Rows are points. The ring and each string are closed loops that go straight from each point to the next, and from the last back to the first. Before rounding, they use only three directions, however many columns there are. Count how often each string passes through the ring. Passing back the other way cancels.

Ring:
[[ 0.68  0.17  0.04  0.17]
 [ 0.51  0.65 -0.06  0.19]
 [ 0.01  0.86 -0.10  0.16]
 [-0.58  0.50 -0.02  0.07]
 [-0.60 -0.05  0.10  0.02]
 [-0.28 -0.39  0.15  0.03]
 [ 0.41 -0.33  0.13  0.10]]
String, 10 rows:
[[-0.12  0.66  0.29  0.12]
 [-0.26  0.87  0.41  0.12]
 [-0.17  0.51  0.10  0.11]
 [-0.14  0.35 -0.22  0.11]
 [-0.32  0.51 -0.50  0.12]
 [-0.56  0.96 -0.47  0.13]
 [-0.47  1.09 -0.34  0.14]
 [-0.26  0.81 -0.51  0.15]
 [-0.11  0.47 -0.45  0.13]
 [-0.04  0.36 -0.03  0.12]]
Times through: 0
String:
[[ 0.13 -0.02  0.41  0.09]
 [ 0.34 -0.52  0.41  0.07]
 [ 0.52 -0.64  0.22  0.09]
 [ 0.47 -0.24  0.64  0.10]
 [ 0.16  0.08  0.20  0.11]
 [ 0.25 -0.16 -0.16  0.11]
 [ 0.31 -0.43 -0.37  0.10]
 [ 0.07  0.04 -0.02  0.10]]
Times through: 0

Ring, 7 rows:
[[ 0.87  0.02  0.13 -0.08  0.24  0.03  0.19 -0.03 -0.18]
 [ 0.36  0.64  0.03 -0.09  0.12  0.01  0.16  0.04 -0.09]
 [-0.55  0.66 -0.20 -0.01 -0.14 -0.11  0.18  0.16  0.05]
 [-0.91  0.18 -0.27  0.05 -0.25 -0.18  0.22  0.21  0.09]
 [-0.52 -0.67 -0.26  0.09 -0.18 -0.19  0.27  0.16  0.01]
 [ 0.19 -0.89 -0.18  0.06 -0.01 -0.12  0.26  0.06 -0.11]
 [ 0.82 -0.52  0.02 -0.02  0.19 -0.02  0.23 -0.02 -0.19]]
String (9 x 9):
[[-1.14 -0.93 -0.25  0.14 -0.31 -0.25  0.30  0.23  0.09]
 [-0.78 -1.06 -0.51  0.17 -0.30 -0.27  0.29  0.20  0.04]
 [-0.65 -1.07  0.15  0.08 -0.12 -0.14  0.30  0.15  0.00]
 [-0.38 -0.72  0.22  0.03 -0.03 -0.09  0.28  0.11 -0.03]
 [-0.22 -0.29  0.24 -0.02  0.02 -0.05  0.24  0.09 -0.04]
 [-0.11 -0.33 -0.37  0.06 -0.11 -0.15  0.23  0.11 -0.04]
 [-0.36 -0.56 -0.75  0.14 -0.26 -0.25  0.24  0.16  0.00]
 [-1.03 -0.78 -0.45  0.15 -0.33 -0.27  0.28  0.23  0.08]
 [-1.01 -0.65 -0.13  0.10 -0.25 -0.20  0.28  0.21  0.07]]
Times through: 1
String (16 x 9):
[[ 0.51  0.93  0.33 -0.16  0.23  0.09  0.15  0.01 -0.11]
 [ 0.68  1.07 -0.05 -0.13  0.18  0.04  0.12  0.01 -0.11]
 [ 0.57  0.67 -0.42 -0.04  0.05 -0.06  0.14  0.04 -0.10]
 [ 0.76  0.93 -0.12 -0.11  0.17  0.03  0.13  0.00 -0.13]
 [ 0.63  0.77  0.39 -0.16  0.27  0.10  0.15 -0.01 -0.13]
 [ 0.37  0.42  0.54 -0.14  0.24  0.09  0.19  0.01 -0.11]
 [ 0.30  0.17  0.06 -0.05  0.10 -0.02  0.20  0.04 -0.09]
 [ 0.55  0.17 -0.36 -0.01  0.05 -0.07  0.18  0.04 -0.11]
 [ 0.89  0.29 -0.36 -0.04  0.13 -0.04  0.16 -0.01 -0.16]
 [ 1.20  0.47  0.16 -0.14  0.33  0.09  0.15 -0.07 -0.22]
 [ 0.86  0.41  0.47 -0.15  0.33  0.11  0.17 -0.05 -0.18]
 [ 1.23  0.60  0.04 -0.13  0.31  0.08  0.14 -0.07 -0.21]
 [ 0.87  0.46 -0.27 -0.06  0.15 -0.02  0.15 -0.01 -0.15]
 [ 0.77  0.45 -0.58 -0.01  0.05 -0.08  0.15  0.02 -0.13]
 [ 0.85  0.83 -0.13 -0.11  0.19  0.03  0.13 -0.01 -0.14]
 [ 0.53  0.82  0.34 -0.15  0.23  0.08  0.15  0.00 -0.11]]
Times through: 1

Ring:
[[ 0.64 -0.34  0.27 -0.17  0.28 -0.14  0.30 -0.15 -0.38  0.24 -0.19  0.25
   0.19  0.16]
 [ 0.58 -0.04  0.22 -0.20  0.22 -0.37  0.09 -0.13 -0.34  0.03 -0.32  0.08
   0.02 -0.05]
 [ 0.27  0.36  0.08 -0.18  0.00 -0.52 -0.11  0.03 -0.15 -0.30 -0.41 -0.15
  -0.27 -0.28]
 [-0.11  0.45  0.05 -0.09 -0.23 -0.45 -0.10  0.19  0.03 -0.53 -0.34 -0.25
  -0.52 -0.38]
 [-0.51  0.27  0.09  0.05 -0.44 -0.19  0.08  0.35  0.21 -0.63 -0.15 -0.22
  -0.68 -0.36]
 [-0.70  0.04  0.01  0.13 -0.54  0.16  0.33  0.48  0.33 -0.51  0.05 -0.10
  -0.57 -0.12]
 [-0.62 -0.08 -0.18  0.12 -0.50  0.42  0.51  0.52  0.36 -0.24  0.14  0.03
  -0.26  0.21]
 [-0.22 -0.23 -0.33  0.03 -0.27  0.57  0.64  0.42  0.23  0.18  0.16  0.22
   0.22  0.57]
 [ 0.15 -0.40 -0.19 -0.04 -0.03  0.48  0.65  0.23  0.01  0.38  0.10  0.33
   0.40  0.62]
 [ 0.46 -0.52  0.08 -0.10  0.18  0.26  0.56  0.01 -0.22  0.42  0.01  0.37
   0.39  0.48]]
String (31 x 14):
[[-1.18 -0.22  0.08  0.30 -0.79  0.51  0.58  0.67  0.54 -0.61  0.30 -0.04
  -0.74 -0.06]
 [-0.66 -0.46  0.28  0.20 -0.45  0.39  0.59  0.40  0.23 -0.34  0.23  0.12
  -0.49  0.01]
 [-0.32 -0.44  0.29  0.10 -0.26  0.25  0.52  0.25  0.07 -0.19  0.12  0.15
  -0.32  0.04]
 [-0.23 -0.09 -0.13  0.02 -0.27  0.26  0.43  0.34  0.16 -0.07  0.03  0.08
  -0.07  0.23]
 [-0.28  0.37 -0.92 -0.05 -0.41  0.52  0.45  0.62  0.45  0.17  0.02  0.03
   0.37  0.70]
 [-0.27  0.17 -0.99 -0.03 -0.39  0.77  0.64  0.65  0.47  0.37  0.14  0.16
   0.57  0.94]
 [-0.17 -0.51 -0.26  0.06 -0.21  0.74  0.81  0.39  0.18  0.35  0.26  0.36
   0.35  0.73]
 [-0.04 -0.79  0.16  0.07 -0.08  0.60  0.81  0.21 -0.01  0.29  0.26  0.43
   0.19  0.52]
 [ 0.14 -0.78  0.08  0.02  0.02  0.61  0.82  0.16 -0.07  0.44  0.23  0.47
   0.37  0.64]
 [ 0.41 -0.73 -0.08 -0.06  0.15  0.62  0.82  0.11 -0.14  0.66  0.18  0.53
   0.65  0.82]
 [ 0.51 -0.26 -0.36 -0.16  0.15  0.37  0.56  0.13 -0.10  0.59 -0.02  0.35
   0.68  0.76]
 [ 0.33  0.06 -0.35 -0.16  0.02  0.13  0.33  0.18 -0.02  0.27 -0.14  0.15
   0.37  0.45]
 [ 0.26 -0.33  0.14 -0.08  0.05  0.09  0.41  0.06 -0.15  0.14 -0.06  0.22
   0.10  0.22]
 [ 0.30 -0.69  0.55 -0.03  0.14  0.05  0.49 -0.08 -0.31  0.09  0.00  0.31
  -0.06  0.07]
 [ 0.81 -0.83  0.69 -0.14  0.46 -0.10  0.46 -0.34 -0.59  0.34 -0.10  0.44
   0.19  0.13]
 [ 1.00 -0.74  0.75 -0.21  0.57 -0.31  0.32 -0.45 -0.71  0.33 -0.22  0.40
   0.19  0.02]
 [ 0.51 -0.64  0.76 -0.09  0.28 -0.24  0.32 -0.25 -0.48  0.01 -0.13  0.27
  -0.16 -0.15]
 [ 0.15 -0.26  0.31 -0.05  0.00 -0.09  0.29  0.03 -0.17 -0.10 -0.11  0.12
  -0.18 -0.04]
 [ 0.27  0.24 -0.15 -0.17 -0.01 -0.21  0.09  0.12 -0.07 -0.04 -0.28 -0.02
   0.02  0.07]
 [ 0.47  0.64 -0.33 -0.28  0.05 -0.50 -0.17  0.07 -0.11 -0.09 -0.50 -0.17
   0.06 -0.03]
 [ 0.54  0.85 -0.20 -0.33  0.09 -0.84 -0.41 -0.02 -0.19 -0.30 -0.66 -0.31
  -0.16 -0.33]
 [ 0.22  0.36  0.29 -0.16 -0.01 -0.69 -0.20 -0.03 -0.20 -0.48 -0.45 -0.22
  -0.51 -0.51]
 [-0.05 -0.20  0.59  0.00 -0.09 -0.33  0.14  0.01 -0.17 -0.45 -0.17 -0.02
  -0.60 -0.43]
 [-0.08  0.01  0.24 -0.03 -0.16 -0.21  0.15  0.14 -0.03 -0.35 -0.17 -0.05
  -0.41 -0.23]
 [-0.08  0.42 -0.22 -0.10 -0.24 -0.19  0.05  0.28  0.12 -0.28 -0.26 -0.15
  -0.22 -0.06]
 [-0.36  0.75 -0.27 -0.07 -0.42 -0.39 -0.16  0.39  0.25 -0.63 -0.35 -0.38
  -0.55 -0.34]
 [-0.63  0.67 -0.12  0.02 -0.56 -0.34 -0.12  0.46  0.33 -0.82 -0.27 -0.41
  -0.80 -0.48]
 [-0.61  0.78 -0.44 -0.01 -0.59 -0.18 -0.06  0.55  0.43 -0.64 -0.24 -0.38
  -0.54 -0.22]
 [-0.20  0.41 -0.38 -0.07 -0.31 -0.01  0.15  0.39  0.23 -0.22 -0.18 -0.12
  -0.12  0.10]
 [-0.27 -0.29  0.31  0.07 -0.24  0.07  0.38  0.22  0.03 -0.29  0.02  0.07
  -0.41 -0.10]
 [-0.75 -0.47  0.51  0.23 -0.48  0.23  0.51  0.35  0.19 -0.55  0.19  0.05
  -0.75 -0.25]]
Times through: 1
